Each row of a before or after table is a point. One or more steps were done to the points. Then noise was added and the rows were shuffled. The steps act on how far a point lies along the listed directions, d1 being the first. Write out the steps. A step turns or swaps two directions, mirrors them in a line or flattens them onto one, adds a multiple of one to another, or multiplies one. Angles are multiples of 10 degrees, from the lower direction toward the higher: turns from -170 to 170, lines from 10 to 170 but not 90. Use the fewest steps. Two steps may share a direction if one is a turn and the other turns, adds or multiplies; they go together, in the order done. Otherwise the lowest direction goes first.
In the rows, 128 means zero.

Directions:
(1): [134  86]
(2): [ 86 122]
Before (14 x 2):
[[124 130]
 [179  83]
 [106 152]
 [ 89 122]
 [124 166]
 [100  70]
 [115 167]
 [107 127]
 [144  53]
 [107 144]
 [176  74]
 [127  98]
 [140 101]
 [130 183]]
After:
[[101 141]
 [185 100]
 [103 143]
 [181  93]
 [103 143]
 [109 143]
 [140 115]
 [105 140]
 [134 126]
 [127 135]
 [150 113]
 [111 134]
 [176 101]
 [103 142]]
Steps: flatten d1 and d2 onto the line at 130 degrees

Directions:
(1): [157 176 111 137]
(2): [134 145 160  81]
(3): [163 116 167 154]
(4): [ 90 156 155 152]
Before (13 x 4):
[[185 131 158 120]
 [129 100 170 100]
 [102 163 174  88]
 [158 114 151 144]
 [137 140 128  75]
 [119 135  75 120]
 [118 148 172 175]
 [175 158 205  79]
 [177 178  91 114]
 [142 110 149 118]
 [131 130 149  98]
 [127 123 114 180]
 [113 135 142 134]]
After (13 x 4):
[[104 149  87 144]
 [130  85  82 136]
 [127 121 128 125]
 [102 138  98 109]
 [165 142 162 131]
 [130  97 122 181]
 [120 115  91 126]
 [140 114 125 171]
 [ 92 128 109 116]
 [ 98 118  60 194]
 [111 149 147  91]
 [119 184 148 174]
 [128 111 107 151]]
Steps: multiply d4 by 0.4; turn d1 and d4 by 60 degrees; turn d2 and d3 by 170 degrees

Directions:
(1): [ 92 134 166 121 142  80]
(2): [115  86 161 127  83 145]
Before, 13 rows:
[[115 131 134 122 147 103]
 [127 133 124 128 123 127]
 [137 161 114 127 166  98]
 [150 135 105 127 124 146]
 [136 118 127 133 116 138]
 [144 140 100 130 141 140]
 [138 119 115 123 111 141]
 [132 119 131 131 119 134]
 [133 109 122 135 118 150]
 [144 118 125 128 107 157]
 [148 122 114 129 114 141]
 [139 134 110 134 124 135]
 [147 122 107 136 127 141]]
After (13 x 6):
[[181 166  46 136 164 163]
 [157 103  99 125  87 176]
 [146  97 124 133  90 163]
 [167  89 112 138  69 212]
 [179 120  69 144 124 178]
 [160 142  80 138 129 157]
 [127 133 120 127 123 128]
 [171 111  88 134  96 183]
 [189 143  58 134 124 187]
 [142 234  83 124 246  49]
 [135 104 131 131 100 148]
 [ 89 156 154 116 178  56]
 [149  80 111 140  86 190]]
Steps: multiply d1 by 3; multiply d2 by 3

Directions:
(1): [139 184 114 161 118 100 105  95]
(2): [134 168 131 119 156 191 106 142]
(3): [173 129 167 154 112 117 116 177]
(4): [153 131  67 118 157 106 135 164]
Before (13 x 8):
[[145 156  82 136 139  95 130 112]
 [128 155 148 141 100 104 114  98]
 [146 158 174 139 140 173  88 143]
 [115 144 201 122 105 182 115 133]
 [138 164  83 112 174 180 116 148]
 [147 145 120 108 141 121 133 114]
 [148 179 150 146 117 133 100 137]
 [133 129 196 140 104 167 107 129]
 [ 82  87 154 101 123 145 175  98]
 [116 119 128 138 113 127 132 100]
 [ 95 153 106 147 115  74 146  75]
 [133 128 109 141 116  93 119 135]
 [168 130 161 137 102 102 125 158]]
After, 13 rows:
[[111 102 119 133 103  88 134 116]
 [142 120 141 135 115 108 135 124]
 [130 115 167 176  73  38 151 118]
 [137 114 136 152 103 105 130 118]
 [119 145 145 138  96  95 119  87]
 [151 107 149 144 109  85 160 154]
 [112 198 131 112 143 194 102 114]
 [109 171 121 123 140 174 104  92]
 [156 186 130 110 184 248  94 184]
 [114 199 125 109 181 226  80 109]
 [ 95 120 100  99 121 107 148  79]
 [152 139 142 111 137 133 130 125]
 [104 186 130 115 140 173 103  98]]
Steps: flatten d1 and d4 onto the line at 140 degrees; multiply d2 by 2; multiply d3 by -1

Directions:
(1): [ 97 131 122 149 138  56 108 118 155]
(2): [134 106 164 152 108 100 184 159 113]
(3): [136 159 158  96 129 116 163  68 136]
Before, 11 rows:
[[127 133 137 132 126 110 129 121 138]
 [142 142 126 103 129 165 136 106 124]
 [129 116 135 147 124 108 149 147 125]
 [121 116 134 140 118 126 138 141 123]
 [122 121 129 139 117 113 142 135 132]
 [137 123 135 134 128 136 137 148 122]
 [132 136 132 113 128 133 146 105 134]
 [138 136 139 109 127 129 140 114 126]
 [140 127 128 106 123 171 137 124 118]
 [135 135 142 118 126 118 154 110 118]
 [143 133 149 108 127 141 136 105 128]]
After:
[[147 128 145 114 120 140 152 128 117]
 [118 115 126 141 121 132 124 145 125]
 [174 123 140  85 110 247 164 136  88]
 [118 112 120 159 130 100 125 155 131]
 [145 121 128 123 125 165 134 152 115]
 [138 125 144 130 121 124 160 128 111]
 [157 125 160 105 119 169 157 120 109]
 [172 138 143  85 115 222 173 116  96]
 [113 120 123 146 121  98 127 140 140]
 [115 133 134 146 129  78 122 124 151]
 [138 128 138 116 118 139 164 120 125]]
Steps: multiply d1 by 3; turn d2 and d3 by -40 degrees

Directions:
(1): [ 98 154 120 155 140 142 183 104 103 102 117 183]
(2): [ 68 153 135 133 186 103 104 125 118 166 137 114]
(3): [107 145 124 170  91 125 112  80 147 120  82  86]
(4): [124 168 104 117 136 186 158 138 137 122 159  74]
(5): [ 81  66  95 119 146 160 114 137 155 100 112 133]
Before:
[[100  75 115 122 142 126 129 135 138 100 105 173]
 [158 151 120 123 122 142 145 118 105 134 141 124]
 [124 109 152 110 144  99 119 144 131 151 146 149]
 [101 128 132  94 190 104 116 154 125 139 141 148]
 [123 101 134 127 152  79  95 150 121 134 129 176]
 [130  82 104 120 129 154 136 159 151 115 127 129]
 [ 74 137 134 154 138 106 105 102 144 150 108 129]
 [118 128 128 127 149 101  78 144 133 173 126  80]
 [100 129 120 139 124 120 134 119 135 132 125 143]
 [116  89 121 124 119 124 120 134 138 117 116 147]
 [103 127 121 156 104 118 111 107 152 120  92  92]
 [133 101 132 148 109 102  97 107 137 135  97  99]
 [148 134 141 132 137  98 119 131 124 160 136 134]]
After:
[[106  69 118 108 156 130 135 150 131 102 121 186]
 [ 71 150 115 215  55 112  88  40 177 111  28  33]
 [124 110 135  50 228 108 132 205 102 147 191 194]
 [138  88 135  97 180  81 105 185 108 138 163 205]
 [ 57 150 131 192 107 102  90  58 161 144  66  91]
 [ 96 133 116 148 114 117 130 107 138 132 112 134]
 [118  86 120 122 121 126 120 139 137 118 121 152]
 [112 132 126 137 140  99  73 131 140 170 116  69]
 [138  97 157  78 171 102 130 182 114 155 180 181]
 [140  74 104 103 143 157 144 178 143 119 146 147]
 [113 117 126 189  73  99  82  60 157 129  50  57]
 [156 128 142 123 147  98 125 143 120 161 148 143]
 [161 149 121 117 130 145 149 127 102 136 150 130]]
Steps: multiply d3 by 3

Directions:
(1): [161 116 153 156 119 118 163  90 188 163 108 101 123 161]
(2): [133 115 103 106  91  76 108  83 114 176 135 170 119 112]
(3): [121 156  88 134 152 164 130 149 176 166 154 182 137 143]
(4): [121 118 205  88 132 134  98 147 124 162 144 140 160 157]
(5): [100 147 115  81 108 165 156  75 112 109 146 120 120 178]
Before (8 x 14):
[[101 150 116 135 158 170 129 159 101  79 133 131 124 108]
 [115 128 123  91  97 129 156  71  82 112 118  98 105 159]
 [133 114 171 126 128 149 136 126 110 107 110  96 129 128]
 [117 137 118  95 101 127 120 104 123 155 122 153 130 141]
 [136 132  92 138 113 118 140  93 145 171 132 152 135 124]
 [116 114 156 110 117 118 132 133  89  79 111  88 118 113]
 [125  87 207 118 109 108 128  91  99 134 100  99 142 158]
 [154 129 156 155 135 135 113 125 182 178 135 142 144 155]]
After, 8 rows:
[[130 128 145 138 137 171 154 123 130 102 113  98 122 138]
 [175 113 146 185 129  97 107 129 186 184 117 140 135 119]
 [ 66 164 121  14  82 207 194  14  63  82 153  87 105 245]
 [110 133 138 119 132 153 150 139 112  69 117  89 118 131]
 [127 109 152 153 118 140 176  75 132 104  92  81 120 170]
 [126 123 135 105 104 111 117  95 115 175 139 152 148 132]
 [107 145  99  80  82 139 148  61 113 132 122 132 115 162]
 [ 97 155 105 129 155 174 132 150 106  88 139 143 122 114]]
Steps: mirror d1 and d4 in the line at 20 degrees; turn d2 and d3 by -30 degrees; multiply d3 by 0.7; multiply d5 by 3

Directions:
(1): [ 71 108 133 121 124 106  95 138 152 121 184 149  93 171 154 116 107 174]
(2): [ 81 166 159 146 121 135 172 113 132 184 171 128 143  93 141 172 142 131]
(3): [106  70 106 156 176 119 139 107 126 152 132 176 151 131  80 138  92  99]
(4): [167 148 183 192 100 152 134 136 125 103 160 149 135 165 115 117  93 108]
Before (8 x 18):
[[166 151 153 167 131 146 183 116 120 147 128 128 172 100  63 144 124  83]
 [163 200 159 128  72 150 136 149 131  81 167  97  96 146 165 113 137 147]
 [137 113 150 187 133 136 143  98 116 147 148 172 159 138  77 147  76  91]
 [ 33 134 134  95 139 100 118 138 158 153 172 118  86 132 161 148 145 197]
 [118 118 112  82 117 115 108 129 147 139 110 121  90 152 145 120 132 180]
 [ 98 112 136 164 168 126 158 125 130 156 191 153 152 140 103 169  83 108]
 [136  85 109 133 165 130 120 120 121 114 106 133 145 134 109 111  78  91]
 [160 213 130 100  83 132 121 159 153 105  99  51 121  94 190 130 211 148]]
After:
[[197 172 141 139 123 153 186 121 114 143  87  96 179  72  77 141 156  78]
 [ 12  98 136 116 153  88 101 142 170 142 200 154  78 172 157 139 109 201]
 [173 167 144 172 117 144 140 139 146 115 115 106 154 111 127 136 151  92]
 [ 97 130 126 117 144 121 139 141 134 139 176 116 128 134 141 161 116 141]
 [143 155 141 131 110 132 135 111 114 135 125 120 135 118 121 144 119 120]
 [157 179 166 157  85 151 142 146 131  90 183 128 103 157 141 113 109 133]
 [101  97 116 100 129 111 106 130 154 144 136 144  97 170 131 125 107 177]
 [136 108 103 112 152 130 123 126 116 115  93 108 134 115 134 112 102 107]]
Steps: multiply d1 by 1.6; multiply d2 by 0.7; flatten d3 and d4 onto the line at 120 degrees

Directions:
(1): [116 123  88 162 144 121 110 100 147 129 148 149 140 168 176 168  55 141
 132 152  78 141 164 128]
(2): [144 177 137 175 157 103 104 180 180  76  81 157 114 119 105 121 120 133
 121 145 125 105 127 164]
(3): [ 84 168 104 106 133 116 182 179  98 114 136 153 193 117 144  99 135 115
 123 106 103 122 176 125]
Before (8 x 24):
[[128 107  99 164 145 130 103  84 133 147 161 131 112 164 171 162  64 121
  122 161 100 149 144 121]
 [ 77 119  85 129 127 127 164  87 100 172 181 132 183 165 192 157  94 116
  137 129  75 149 182 116]
 [114 161 120 135 130 123 151 161 143 112 120 143 141 116 134 106 145 126
  114 129 122 116 132 143]
 [ 91 177  93 135 159  96 137 189 143  89 100 163 159 123 132 100 126 118
  124 139  91 113 161 146]
 [137  71 154 102 114 154 139  70 112 169 137 109  97 132 121 142 151 122
  136 114 168 152  93 100]
 [143 117 135 135 116 130 101 121 141 132 113 119 102 128 111 116 140 125
  130 130 157 127  93 134]
 [ 82 126  99 109 122 143 163 126  95 153 166 135 164 138 154 137 119 117
  126 127 107 138 160 128]
 [132 154 148 153 145 126 128 149 144  93  99 128 108 118 102 103 136 123
  134 149 140 105 123 153]]
After:
[[149 113 164 133 125 145 118 107 129 124 113  97  81 118  94 111 153 123
  140 147 165 115  92 137]
 [142 139 115 175 162 104  67 135 191  97  85 143  84 141 117 138 104 135
  129 171 112 118 111 156]
 [142 143 139 149 129 129 118 140 163 115 108 129 102 117 118 118 148 132
  115 141 142 116 101 148]
 [ 73 176  56 199 171  93 138 132 161 116 151 186 195 186 211 174  27 129
  133 160  25 135 221 153]
 [ 90 167  94 156 151 118 140 166 143 109 132 166 158 141 148 142  92 125
  121 147  89 122 171 158]
 [ 98 114  54 177 157 122 114  76 130 148 186 156 151 193 221 184   7 127
  124 169  49 160 193 115]
 [129 106 135 100 100 140 129 117 105 152 132 107 119 120 114 103 163 117
  131 112 164 133  96 116]
 [ 96 116 140  70 115 143 201 134  76 152 139 130 161 109 122 100 180 105
  130  86 156 141 133  97]]
Steps: multiply d1 by 2; turn d2 and d3 by -80 degrees
